Every row gives one point. The ring and each string are closed loops that go straight from each point to the next, and from the last back to the first. Before rounding, they use only three directions, however many columns there are. How many times does the string pass through the ring? Passing back the other way cancels.

Ring (6 x 4):
[[0.46,-0.05,-0.23,0.32],
[0.17,-0.27,-0.64,0.03],
[0.11,-0.38,-0.62,-0.37],
[0.28,-0.11,-0.13,-0.42],
[0.34,0.34,0.25,-0.17],
[0.51,0.24,0.14,0.27]]
String (27 x 4):
[[0.27,0.41,0.17,-0.02],
[0.24,0.57,0.35,-0.13],
[0.33,0.50,0.46,-0.29],
[0.42,0.07,0.15,-0.30],
[0.39,-0.12,-0.16,-0.12],
[0.17,-0.01,-0.20,-0.35],
[0.11,-0.14,-0.32,-0.51],
[0.04,-0.10,-0.39,-0.45],
[0.28,-0.16,-0.30,-0.19],
[0.03,-0.12,-0.45,-0.41],
[-0.01,-0.32,-0.60,-0.60],
[0.17,-0.47,-0.54,-0.57],
[0.38,-0.42,-0.34,-0.36],
[0.37,-0.25,-0.23,-0.28],
[0.40,-0.21,-0.07,-0.43],
[0.31,0.14,0.20,-0.52],
[0.18,0.46,0.30,-0.38],
[0.38,0.51,0.48,-0.17],
[0.52,0.20,0.24,0.03],
[0.35,0.01,-0.11,-0.04],
[0.42,0.04,-0.04,0.04],
[0.61,-0.01,0.06,0.19],
[0.66,0.06,0.14,0.30],
[0.36,-0.02,-0.15,-0.01],
[0.33,0.24,0.02,0.10],
[0.28,0.45,0.16,0.12],
[0.31,0.24,0.04,0.02]]
Times through: 2

Ring (6 x 8):
[[0.44,0.01,-0.28,0.30,0.09,0.03,0.37,0.01],
[-0.03,0.05,0.39,0.15,0.04,0.06,0.04,-0.24],
[-0.52,0.09,0.84,-0.04,-0.10,0.10,-0.32,-0.35],
[-0.47,0.07,0.40,0.05,-0.21,0.12,-0.26,-0.16],
[0.02,0.03,-0.26,0.27,-0.13,0.09,0.09,0.05],
[0.38,0.00,-0.53,0.35,-0.01,0.05,0.35,0.13]]
String (23 x 8):
[[-0.06,0.04,-0.05,0.09,-0.12,0.08,0.02,0.04],
[-0.20,0.04,-0.29,0.39,-0.25,0.13,-0.04,0.01],
[-0.04,0.03,-0.31,0.41,-0.17,0.11,0.07,0.00],
[0.05,0.02,-0.32,0.41,-0.12,0.10,0.13,-0.01],
[0.44,-0.01,-0.78,0.50,-0.05,0.06,0.41,0.17],
[0.31,0.01,-0.47,0.44,-0.03,0.07,0.31,0.05],
[0.16,0.03,-0.06,0.15,0.00,0.05,0.17,0.00],
[0.47,0.00,-0.34,0.19,0.08,0.02,0.38,0.12],
[0.41,0.01,-0.21,0.13,0.09,0.02,0.33,0.09],
[0.52,0.01,-0.24,0.24,0.14,0.01,0.41,0.02],
[0.25,0.03,0.07,0.36,0.10,0.05,0.24,-0.21],
[-0.05,0.05,0.27,0.24,0.00,0.08,0.04,-0.23],
[0.07,0.04,0.18,0.06,0.02,0.05,0.09,-0.07],
[-0.11,0.06,0.60,-0.01,0.05,0.05,-0.04,-0.26],
[-0.60,0.10,1.09,0.05,-0.06,0.11,-0.37,-0.55],
[-0.51,0.08,0.76,0.11,-0.11,0.11,-0.29,-0.40],
[-0.30,0.07,0.50,0.06,-0.08,0.09,-0.16,-0.23],
[-0.20,0.06,0.46,-0.09,-0.05,0.07,-0.10,-0.12],
[-0.92,0.12,1.15,-0.19,-0.23,0.14,-0.60,-0.41],
[-0.94,0.11,1.01,-0.12,-0.28,0.15,-0.60,-0.37],
[-0.99,0.11,0.85,0.04,-0.35,0.18,-0.61,-0.38],
[-0.59,0.08,0.44,0.14,-0.25,0.14,-0.33,-0.23],
[-0.05,0.04,0.11,0.08,-0.07,0.07,0.02,-0.04]]
Times through: 4
String (27 x 8):
[[0.01,0.04,-0.01,0.04,-0.08,0.06,0.06,0.05],
[-0.09,0.03,-0.26,0.26,-0.20,0.11,0.02,0.06],
[-0.04,0.03,-0.34,0.39,-0.18,0.11,0.07,0.02],
[-0.04,0.03,-0.13,0.32,-0.12,0.10,0.06,-0.05],
[0.15,0.03,-0.15,0.16,-0.04,0.06,0.16,0.05],
[0.30,0.01,-0.41,0.20,-0.03,0.05,0.27,0.16],
[0.26,0.00,-0.71,0.45,-0.13,0.09,0.28,0.18],
[-0.01,0.03,-0.35,0.41,-0.17,0.11,0.09,0.02],
[-0.05,0.04,-0.06,0.23,-0.11,0.09,0.04,-0.04],
[0.05,0.03,-0.03,0.07,-0.06,0.06,0.08,0.04],
[-0.13,0.05,0.06,0.03,-0.13,0.08,-0.04,0.02],
[-0.76,0.09,0.54,0.04,-0.32,0.16,-0.45,-0.22],
[-0.42,0.07,0.50,-0.08,-0.16,0.10,-0.25,-0.14],
[-0.16,0.05,0.31,0.01,-0.07,0.07,-0.07,-0.10],
[-0.43,0.08,0.70,-0.12,-0.10,0.09,-0.27,-0.23],
[-0.94,0.12,1.35,-0.14,-0.18,0.14,-0.62,-0.55],
[-0.71,0.10,1.06,0.00,-0.13,0.13,-0.44,-0.49],
[-0.42,0.08,0.66,0.09,-0.09,0.11,-0.23,-0.34],
[-0.35,0.07,0.58,0.10,-0.08,0.10,-0.19,-0.30],
[-0.75,0.11,1.15,0.03,-0.12,0.13,-0.46,-0.56],
[-0.69,0.11,1.18,-0.12,-0.09,0.11,-0.45,-0.49],
[-0.92,0.12,1.25,0.01,-0.19,0.15,-0.58,-0.59],
[-0.62,0.09,0.81,0.04,-0.16,0.12,-0.37,-0.38],
[-0.15,0.05,0.30,0.05,-0.07,0.08,-0.06,-0.12],
[-0.34,0.07,0.41,0.09,-0.13,0.10,-0.18,-0.20],
[-0.56,0.08,0.50,0.09,-0.22,0.13,-0.32,-0.24],
[-0.14,0.05,0.17,0.11,-0.09,0.08,-0.04,-0.09]]
Times through: 3

Ring (10 x 12):
[[-0.17,0.40,-0.76,0.07,-0.44,-0.20,-0.06,0.12,-0.01,0.33,-0.43,-0.14],
[-0.18,0.31,-0.74,0.01,-0.39,-0.05,-0.11,0.26,0.26,0.48,-0.21,-0.10],
[-0.12,0.07,-0.51,-0.05,-0.26,0.10,-0.09,0.31,0.35,0.43,0.00,-0.04],
[-0.01,-0.20,-0.16,-0.10,-0.09,0.19,-0.02,0.26,0.30,0.22,0.13,0.04],
[0.13,-0.55,0.42,-0.17,0.15,0.27,0.06,0.12,0.25,-0.15,0.26,0.17],
[0.20,-0.69,0.76,-0.20,0.27,0.27,0.09,0.00,0.23,-0.37,0.29,0.23],
[0.22,-0.65,0.83,-0.18,0.27,0.19,0.10,-0.10,0.14,-0.48,0.18,0.23],
[0.17,-0.41,0.56,-0.10,0.11,-0.01,0.12,-0.18,-0.10,-0.48,-0.10,0.14],
[0.07,-0.06,0.06,0.01,-0.13,-0.20,0.12,-0.19,-0.33,-0.33,-0.41,0.00],
[-0.08,0.29,-0.52,0.09,-0.37,-0.29,0.05,-0.06,-0.31,0.01,-0.56,-0.13]]
String (27 x 12):
[[-0.05,0.12,-0.39,0.03,-0.28,-0.14,0.04,0.03,-0.13,0.06,-0.34,-0.07],
[-0.03,0.13,-0.38,0.05,-0.29,-0.19,0.07,-0.02,-0.26,-0.02,-0.42,-0.09],
[-0.03,0.28,-0.52,0.14,-0.40,-0.39,0.15,-0.18,-0.65,-0.18,-0.74,-0.17],
[0.03,0.10,-0.29,0.09,-0.28,-0.30,0.18,-0.18,-0.60,-0.27,-0.61,-0.11],
[0.04,-0.08,-0.08,-0.01,-0.15,-0.09,0.09,-0.04,-0.19,-0.15,-0.27,-0.01],
[0.04,-0.14,0.04,-0.05,-0.08,-0.02,0.04,0.00,0.01,-0.10,-0.14,0.04],
[0.07,-0.13,0.06,-0.02,-0.10,-0.10,0.10,-0.10,-0.20,-0.24,-0.27,0.02],
[0.06,-0.21,0.27,-0.08,0.00,-0.01,0.02,-0.06,0.10,-0.21,-0.09,0.09],
[0.10,-0.13,0.30,-0.02,-0.04,-0.20,0.11,-0.26,-0.26,-0.45,-0.37,0.05],
[0.06,0.10,-0.17,0.11,-0.26,-0.39,0.21,-0.30,-0.72,-0.43,-0.72,-0.10],
[0.01,0.22,-0.47,0.15,-0.38,-0.41,0.20,-0.23,-0.77,-0.27,-0.77,-0.17],
[-0.07,0.42,-0.74,0.18,-0.50,-0.47,0.16,-0.18,-0.75,-0.11,-0.86,-0.23],
[-0.20,0.70,-1.09,0.20,-0.64,-0.50,0.02,-0.05,-0.49,0.23,-0.88,-0.28],
[-0.26,0.62,-0.99,0.09,-0.55,-0.27,-0.14,0.17,0.10,0.51,-0.50,-0.19],
[-0.25,0.59,-1.11,0.10,-0.58,-0.23,-0.10,0.22,0.03,0.56,-0.48,-0.22],
[-0.15,0.33,-0.83,0.07,-0.44,-0.15,-0.02,0.18,-0.08,0.36,-0.38,-0.16],
[-0.03,-0.07,-0.12,-0.07,-0.13,0.05,-0.03,0.13,0.21,0.11,-0.04,0.03],
[-0.10,-0.02,-0.24,-0.11,-0.14,0.16,-0.15,0.30,0.58,0.39,0.14,0.05],
[-0.11,-0.05,-0.23,-0.14,-0.12,0.23,-0.18,0.36,0.71,0.47,0.24,0.06],
[-0.04,-0.10,-0.15,-0.09,-0.12,0.11,-0.06,0.20,0.33,0.20,0.05,0.04],
[-0.05,-0.01,-0.40,-0.02,-0.23,0.02,0.02,0.18,0.03,0.19,-0.13,-0.04],
[-0.11,0.09,-0.63,-0.02,-0.31,0.06,-0.03,0.30,0.15,0.41,-0.09,-0.08],
[-0.10,0.15,-0.70,0.03,-0.36,-0.04,0.02,0.22,-0.07,0.31,-0.25,-0.12],
[-0.08,0.14,-0.61,0.03,-0.34,-0.08,0.03,0.15,-0.12,0.22,-0.30,-0.11],
[-0.27,0.49,-1.11,0.05,-0.53,-0.07,-0.15,0.38,0.29,0.73,-0.25,-0.18],
[-0.27,0.56,-1.11,0.08,-0.56,-0.17,-0.14,0.29,0.17,0.65,-0.38,-0.20],
[-0.17,0.46,-0.93,0.12,-0.52,-0.28,0.00,0.10,-0.25,0.31,-0.57,-0.21]]
Times through: 1
